Each row is a point. Examples show where two turns around zero, p and q, send a point. Where does a point land after both, in the order given? Backwards means that the second turn is done in reverse. Each puzzle has new turns, and all numbers are rounded.

Turn p:
[-15  -6] -> [-14  -8]
[-12  -9] -> [-10 -11]
[-4 -1] -> [-4 -2]
[ 48 -12] -> [49 -4]
[-17  29] -> [-22  26]
Turn q:
[ 7 -7] -> [ 8 -6]
[-35  27] -> [-37  24]
[32 -7] -> [32 -4]
[ 14 -20] -> [ 16 -19]
[-19   7] -> [-20   5]
Where do these land?
p, then q: [-6 35] -> [-15  32]
p, then q backwards: [-12  -8] -> [-11  -9]
p, then q backwards: [ 18 -26] -> [ 20 -24]

Turn p:
[  9  13   8 -21] -> [ 11  18  15 -10]
[ -5  24   1 -16] -> [  0  27   1 -12]
[ -4 -12 -29   9] -> [  0 -19 -25 -10]
[  1   8 -13   6] -> [  4   3 -16  -1]
[ 17 -48   3  -6] -> [ 11 -45  22  -3]
[ 9 16  6 16] -> [ 7 12 -7 19]
[-27  -1  24  12] -> [-33   5   9  17]
Turn q:
[ 19 -24 -27  16] -> [ 25  -6 -19  30]
[ -7 -18  -1  -5] -> [  7 -18  -3  -3]
[-6  7  3 13] -> [-14   2   2   8]
[ -9  21  16 -10] -> [-17  10  12 -19]
[-13   9  -1  -8] -> [-11   1  -5 -13]
[-11  -5  18  32] -> [-22 -13  16  24]
[ 28  11  -8 -39] -> [ 32  26  -2 -28]
Where do these land?
p, then q: [ 24  11  30 -16] -> [-5 21 37  6]
p, then q backwards: [-17   1  32  24] -> [-3 11  9 41]
p, then q: [ -3 -19 -31 -16] -> [ 29 -13 -11 -22]
p, then q: [ 1 -2 -9 21] -> [  3  -5 -16  16]
p, then q backwards: [  1  -2 -18 -17] -> [ -5  -1  -2 -24]
p, then q: [-6 11 -5  4] -> [ -5   7 -11  -2]
